Each row of a before or after table is a point. One or more steps were done to the points. Then noise was added and the rows were shuffled. The steps act on how far a point lies along the listed directions, d1 being the first. Write out the steps. A step turns or swaps two directions, mirrors them in a line or flattens them onto one, adds a multiple of one to another, or multiplies one. Angles are multiples of 10 degrees, from the lower direction toward the higher: turns from -170 to 170, lines from 10 to 170 but not 90. Use the fewest steps. Two steps may share a direction if one is a turn and the other turns, adds or multiplies; they go together, in the order done. Otherwise the lowest direction goes first.

Directions:
(1): [ 13 -52]
(2): [-52 -13]
Before, 9 rows:
[[ 54 -10]
 [-64 -20]
 [ 25 -12]
 [ 49  24]
 [  7 -14]
 [ 25  -5]
 [ 43  -5]
 [ 14 102]
 [-40   5]]
After:
[[-23 -13]
 [-27 -35]
 [-17   0]
 [ 23  34]
 [ -4 -56]
 [-16 -21]
 [ 14  65]
 [ 81 -61]
 [-34 -41]]
Steps: turn d1 and d2 by 120 degrees

Directions:
(1): [35 55 10]
(2): [-29   8  59]
(3): [ 48 -35  28]
Before:
[[ -38  -16   61]
 [  -7   35  -26]
 [  16  -21   24]
 [  67   -2   14]
 [-102   35  -72]
 [  35   16   41]
 [  66    0   13]
 [   9  -10  -15]
 [ -14    3  -34]]
After, 9 rows:
[[-24 -39 -31]
 [ 43  -4  -7]
 [-36  -5  -5]
 [ 28  23   6]
 [105  29  74]
 [ -1  19  -8]
 [-33  -7 -60]
 [-29  -6 -62]
 [-34 -41  52]]
Steps: turn d1 and d2 by -60 degrees; turn d1 and d3 by 150 degrees

Directions:
(1): [-34  14  56 -17  20  61]
(2): [ 51  23 -25  44  25  50]
(3): [-45 -53 -51   8   7  34]
(4): [-51  54 -19  31  34 -26]
Before, 11 rows:
[[ 24  -3  11   8 -17 -12]
 [  1  19 -21  21   9 -31]
 [ 12  -7   2 -32 -23 -59]
 [ -1 -26   4 -10  -1  66]
 [-44 -29 -44  14   1 -17]
 [-21  -4 -10  16  10   0]
 [  8 -36  -7 -21 -36 -24]
 [-29  -4  47 -18  -3  -6]
 [ 49 -15   1  -9 -15   7]
 [-10  19   6   4  10  16]
 [ 25 -20 -20  15   0 -19]]
After, 11 rows:
[[  46   11  -42   23  -14  -77]
 [  -4  -10  -37   29   -8  -26]
 [  63  -30  -11   -9  -45  -65]
 [  48  -31  -70   31  -13  -67]
 [ -13   27   41   -8   14   41]
 [ -27  -14   59  -28   14  122]
 [  21    0   21   -1   -8   -6]
 [   4  -47  -65    2  -39  -62]
 [ -71    6   79  -24   18   44]
 [   1  -24  -64   20    2   -5]
 [  -2  -23  -82    1  -23 -107]]
Steps: multiply d1 by 3; mirror d3 and d4 in the line at 130 degrees

Directions:
(1): [-37  43 -27  14  51 -21 -64  20]
(2): [-38  22 -35  -2  12  80  23 -40]
(3): [ 29  10  52 -44  76  12  11 -12]
(4): [ 24 -21 -81 -38  28 -28  33   9]
(5): [ 68  72 -16  -7 -30   4 -17 -20]
Before (8 x 8):
[[-21 -33  45  23  24 -17  15  30]
 [ 49 -29  71 -10  -4 -10  25  19]
 [-17 -17   6  53 -85 -36  -8  18]
 [ 92  76  37  13  -7  -9 -39  15]
 [-36  64 -16  -3  25  93   5 -51]
 [ 64  20  40   0   0 -33 -48  10]
 [-24 -68 -46   6  21  -1  23   7]
 [ -4 -87  11 -19 -39 -46   6  27]]
After:
[[ 32 -36 -31 -35  41 -56  39  16]
 [ -9 -53  27  26 -56 -27  13  39]
 [ 58  -5   3  22 -58 -38 -29  11]
 [ 96  20 -10  23 -89 -18  11  13]
 [-35 -17  -5  36  14 -41  -5  39]
 [-29  50 -55  11 -22  84  17 -43]
 [-19 -70  50 -36  30 -48 -17  30]
 [-24 -26  33   4  71  22 -16  -6]]
Steps: turn d1 and d5 by 40 degrees; turn d3 and d4 by -130 degrees

Directions:
(1): [-28 -63 -61 -50  35 -14  -6  -3  43  40 -17]
(2): [ 32  -9  14  55   0  27 -16 -46  17  50 -77]
(3): [-16 -19  40 -38 -42  55 -35  56 -23  52  -3]
(4): [-94 -29  26  48  23  39   9  -3  15 -31   1]
Before (12 x 11):
[[  2  35  27 -20 -35  42 -25  53 -47   7  48]
 [  9 -22 -41  66  28   6  21 -44  37  20 -75]
 [-54 -44 -29  19  49  18  10 -49  75  16 -46]
 [-18  11  51  68  39  55 -29 -15  18   6 -47]
 [-72 -21   2 116  38  55  11 -42  30 -21 -17]
 [  7 -14  17 -13 -19  -8 -10  23  12   5 -17]
 [-25 -51 -11   4  23   9  13 -40  48  25 -26]
 [ 40  51   6 -19 -52 -25   8  41 -72 -67  84]
 [-57 -44 -18  30  23  17  28 -13  46 -16 -17]
 [  9  46  30 -43 -66   2  -7  59 -31 -20  63]
 [ -4 -56 -37  47  67  -8  -7 -75  82  20 -82]
 [  9   3  36 -14 -27  24   4  55 -31  -6  47]]
After, 12 rows:
[[  6  -8  25  -9 -19  -5  -8  24   8   1 -18]
 [ -6 -48 -54 -16  20 -14  17 -10  50  15 -21]
 [-17 -13  33 -10 -18  33   2  52 -23  -8  44]
 [-36  28  24  16 -32   3  16  40 -62 -89  86]
 [ 42 -14 -48  53  22  -4  20 -45  31  28 -77]
 [-13 -22   9  29  56  35 -36 -16  42  38 -58]
 [ 15 -32 -60 -27  38 -14   4 -47  71  50 -49]
 [-40  33  44 -21 -53  24  -1  59 -23 -36  64]
 [-35  16  32 -10 -22  55 -23  51 -37   2  46]
 [ 26 -35 -26 -20  10  -9   7 -40  41  39 -27]
 [ 60 -31 -48  21  48 -33 -14 -74  70  35 -81]
 [-35 -63 -72  36  57  17  -5 -44  61  37 -35]]
Steps: turn d1 and d4 by -60 degrees; multiply d4 by 0.7

Directions:
(1): [ -4 -23  36  67 -61 -38  21  40  -2  -1 -61  14]
(2): [ 47  14  61   6  23 -52 -16  24  12 -57  60  19]
(3): [ -7 -43 -39 -39  12  24   7  75  48 -50 -20  30]
(4): [-42  23 -11   5   9 -30 -14  80   1  42  35 -67]
Before:
[[ -10   29   16    8   18   16  -17  -31  -12    3   37    9]
 [  55    0   19   -5   -7    3    0  -25   16  -29  -28   72]
 [ -12  -21   -7  -29  -23   43   30  -43  -10  -14  -47   48]
 [  44  -32  -41  -70   67   43   -3  -20   56 -112   13   63]
 [ -27   -7  -39  -41   31   15    4   46   16   20   37  -40]
 [ -22  -26  -44  -34   10   29  -13   66   24   -1    6  -13]
 [  41  -22   51   38   -6  -18    8  -51   -9  -47   19   44]
 [ -15    0  -24  -10  -11   15    5   52   14    2  -19  -16]
 [ -22   17  -35  -28   18   23    3   43   -1   27   18  -13]
 [  -6    4  -30  -12   13   10    2   65   27   38   16  -56]
 [  53  -43  -47  -82   48   65    5  -54   82  -94  -21   94]]
After, 11 rows:
[[  64    9   42    5    0  -26  -11   13   23  -38    5   66]
 [ -28  -39  -46  -16  -12   28    2   57   24    0  -35    6]
 [  40  -27  -10  -35   53   -5   -7   36   62 -119   26   51]
 [  73  -39   10  -47   38    3    1   13   89 -122    1   87]
 [ -36  -15  -49  -34   12   31   17   22   17   27    5  -30]
 [ -14  -10  -19   -5  -22   22   16   40   12   -1  -43   -3]
 [ -17    6  -43  -28    4   35   14   25   -3   29  -10    2]
 [  19  -19   32  -22  -14   17   26  -37   -8  -49  -26   58]
 [  39  -11   54   35   16  -36  -10  -11   -4  -36   58   15]
 [ -21   -9  -49  -10   -2   28   17   42   27   56  -28  -38]
 [  -8   37   13    5   29   20  -22  -30  -12    7   45   -2]]
Steps: add 0.5 times d3 to d1; turn d2 and d4 by 40 degrees

Directions:
(1): [ 71  26 -23  22  65  66 -36  52   1  12 -18 -23   0  12]
(2): [-10 -11  43 -61  40  -3 -42 -27 -60 -24 -30   3 -41  62]
(3): [ 33 -48  29  40  -5 -12  54  55 -65 -35  50  -2 -16  17]
Before:
[[  23  -21   24    3   22   -1  -19    2  -13    1   -7   -1   -7    1]
 [  51    4    8   28   59   53    3   48  -34    1   17  -31   -8   10]
 [  30   30   -7   -5   -2   19   25   26   49    3   -4   -3   38  -51]
 [  27   15   10  -21   43   37  -52  -16   -2  -12  -47  -19  -19   31]
 [ -47    2  -43   48  -70  -35   71  -28   84   25   23   27   47  -69]
 [ -45  -18  -25   28  -61  -49   41  -24   57  -13   13    3   40  -74]
 [   2   26   -8  -25  -12   17   -4   -3   36   14  -22  -10   16  -23]
 [ -53  -18   -2   16 -100  -50   61  -32   38   17   30   22   34  -71]
 [  19   46   -5  -14   29   44  -36    8   -1    9  -31   18  -14   49]
 [  25    9  -45   73  -35   15   43   16   37   21    0   -4   10  -41]
 [  52    3  -57   82  -12   13   38   55   39   24   26   11   37  -52]
 [ -59   -2  -10   44  -91  -57   61   -4   71   41    4   30   23  -59]]
After (12 x 14):
[[ -74  -30    9    7 -117  -72   67  -46   37   16   29   33   32  -69]
 [  70   15  -26   65   51   67   21   77    5   17   35  -35   17  -26]
 [ -62  -27  -13    7  -67  -65   40  -42   45  -17   17   12   34  -64]
 [  34    5   22  -43   70   40  -73  -23  -27  -20  -57  -21  -42   61]
 [  -2   17   17  -57   10   16  -28  -13    6    2  -40  -11   -8   13]
 [  59    7  -78  107  -22   20   50   70   59   36   31    7   51  -71]
 [ -67   -5  -24   19  -68  -53   60  -47   64   12   16   31   34  -52]
 [ -78   -8    0   20 -100  -72   58  -25   61   36   -6   33   14  -47]
 [  30    8  -54   79  -40   23   44   24   46   23    1   -6   14  -44]
 [  25  -16   15    8   21    4  -13    4   -8    5    1    0   -1   -4]
 [  31   31   -2  -21   18   20   10   23   36   -4   -9   -2   38  -34]
 [  23   45    7  -28   46   51  -54    2  -24    3  -45   15  -29   71]]
Steps: multiply d1 by 1.3; add -1.5 times d3 to d2

Directions:
(1): [ 30  14 -17 -40  52  80  15  22  38  -3   5  25  -5 -42 -21 -48  72 -58
 -36  -3]
(2): [ 79 -10  17 -54 -59  12   4  48  43  62   0  18 -23  49  -4 -20 -21  37
  15 -48]
(3): [ 38 -52  -5  27  43  -7 -61  73 -31  21  -7  28  24 -14 -70  41 -46 -34
  -6  20]
Before:
[[-57  11   9  22  17 -18  49 -81 -10 -38   3 -10  -5 -20  23 -14  31   6
  -12  15]
 [ 12 -30 -14  26  43  -4 -21  31 -24 -22  17  18  19 -26 -12  -1 -21 -30
  -20  17]
 [-14  -3  -1  13  10 -29 -11 -13 -22 -11  29 -21  16  10   0  31  -3  18
   -4  15]
 [ 16  21  25 -21 -72 -44   2 -45  18  17  -3 -13 -39  65  37  10  -8  71
   16 -30]
 [ 44  15 -15 -38  10  41  32  -1  45 -10  -2  16 -23  -3 -21 -72  47 -26
  -12 -10]
 [ 36 -43   4  26  23 -31 -69  48 -52  39  -9  23  21  19 -51  46 -74 -19
    5  18]
 [-18  62  -6 -43 -81   6  86 -68  44  15  10 -30 -38  38  90 -79  51  72
   20 -59]
 [ -9  -1  11  -8   6  -2  29 -12  19   7  -6   3  -8   1  -3  -5   0  -7
   12   7]
 [  4 -16 -12  14  46  46 -24  29 -20  -6  -8  30  32 -38 -46  10   9 -71
  -35  50]]
After (9 x 20):
[[-16   5   0   7  11 -21  -5 -17 -17 -14  30 -24  12   8   3  23   8  16
   -5  13]
 [ 58 -29  15  -1 -21 -39 -56  32  -7  38 -10  20 -15  42 -37  45 -44  25
    5 -10]
 [ 83 -73 -19  26  32 -11 -72 122 -35  69  -7  43  25   0 -92  26 -68 -17
    3  -9]
 [ 54 -10 -15 -19  20  22   1  26  24  -1  -4  24  -9   0 -46 -45  13 -28
   -9   0]
 [-43  37  -6  -8  -9  42  42 -55   8 -27  -2  -5   5 -15  35 -29  52 -25
  -24  28]
 [ -3 -13  11  -1  14  -7  15   4  12  10  -7  10  -3   0 -17   4  -9 -13
   12  13]
 [-25  17 -10   4   5  -1  33 -35   2 -40  24  -7  -2 -12  51 -38  16   2
  -12   0]
 [-18 -41   3  46  60 -26 -12 -10 -39 -19  -4  20  20 -34 -46  25 -13 -28
  -17  36]
 [-30  52  12 -24 -49 -11  45 -81   7   1   3 -25 -22  40  74 -35  17  39
   12 -17]]
Steps: multiply d1 by 0.7; multiply d3 by -1

Directions:
(1): [ 36   2  12  37  12   5  42 -42 -60  -4  18 108  -6  12 -57   9  68 -13
   9  33   0 -28  40 -34]
(2): [ -8  39 -27 -43  14 -75  15 -84 -71  19  -3 -74  -3 -69   3  21  26   3
  -1  20   3  10  21   3]
(3): [-52 -10  55 -14  17   0 -38 -24  11   8 -36 -10  59  49 -19  -2 -18  42
 -21  70  84  14  61 -23]
(4): [-79  64 -37   0  18  40  45  -4  16 -44  14 -16 -25  31  12 -72  45 -14
   3  18 -20  68   3 -48]
(5): [-10  -4  14  16  -6  25  25 -70  52 -43 -22   1  96 -44  49  -2  -9 -41
  44 -34 -23 -52  23 -34]
(6): [ 46 -25 -29  70 -26   7   9  34 -22 -17 -29 -63  71 -19 -69   5  10 -16
 -45   9  -3  48 -32 -56]
Before, 9 rows:
[[  47  -14  -16   -3   -9  -31   -5   19  -53   29    0   15  -44    5
   -42   23   27   29  -22   29    9   38  -14    5]
 [  62   11  -55   53   -1  -11   11   58  -54    8   20    3  -60  -24
   -69   11   45  -38  -31   -1  -60   60  -73  -43]
 [ -15    4   15   -2   15  -19    9  -52    3    6   -7  -34   45  -28
   -11    1   11   -6   -5    6   18   -3   15  -24]
 [ -23   83  -38    3   49  -56   31  -50  -72   24   32  -20  -83   24
   -27  -18  101   22   -6   71   -7   72   17  -33]
 [-121   49    7 -105   37    4  -28  -63   52  -25  -23  -94    6  -18
   113  -26  -43   21   61    5    9    7   20    0]
 [  25   -9  -28   41   -6   27   19   45  -12   -6  -35   11    5   -3
   -37  -40   23  -34   -8    8  -20   13  -27  -15]
 [ -17   66  -33  -14   22  -25   42  -31  -84   13   48   -5  -85  -29
   -14    1   81  -14  -11    2  -14   33   15    0]
 [ -36  -11    7    1   15    7  -29   34    7  -12  -12  -31   -4   53
     9  -24   16   18  -38   15   47   53   -8  -56]
 [ -26   31  -14  -24    6   21   17  -28  -20  -19   30   39  -23   32
     8   -7   22   19   11   14  -34   28    6   17]]
After:
[[  49    4  -50   42   -3  -30  -15   68  -53   21    6  -42  -52  -21
   -75   17   26  -21  -57   19  -39   84  -76  -32]
 [ -52   25   29  -84   43  -20  -11 -124   -9   -4  -16  -10   25  -45
    62   17   -5   15   72   22   21  -61   57  -10]
 [   7   23   -6  -25   10  -60  -16  -15  -78   51   21  -63  -43  -41
   -21   46   28   14  -39    7   30   20   12   28]
 [ -19   27   -4  -32    5   -6    5  -43  -28   -7   11  -14   -8   20
     7    8    7   28   -2   24  -16   40   16   18]
 [  47  -21  -19   -9  -14  -26  -24   55  -38   40    0    6  -60   23
   -36   21    8   39  -34   27    8   44  -30   23]
 [ -17    9  -14  -12   18  -16   -6   12  -30   -3   13  -13  -52   19
    15   -8   42    2  -26    2   12   34   -9  -40]
 [   1   -8   18   -1    8  -20    6  -50   11   14   -1   -9   36  -39
     8   14   -5  -10   12  -14   -2  -34    9   -4]
 [   6    9  -32   30   -6   14   21   40  -17   -1  -38  -25   -3   -9
   -32  -44   20  -27  -12    8  -21   26  -36   -9]
 [  21   48  -30  -27   39 -110  -21  -41  -84   75   12  -72  -80  -14
   -11   40   42   51  -21   57   11   48   -5   26]]
Steps: multiply d1 by 0; turn d2 and d4 by -50 degrees; flatten d3 and d6 onto the line at 120 degrees; multiply d5 by 1.3
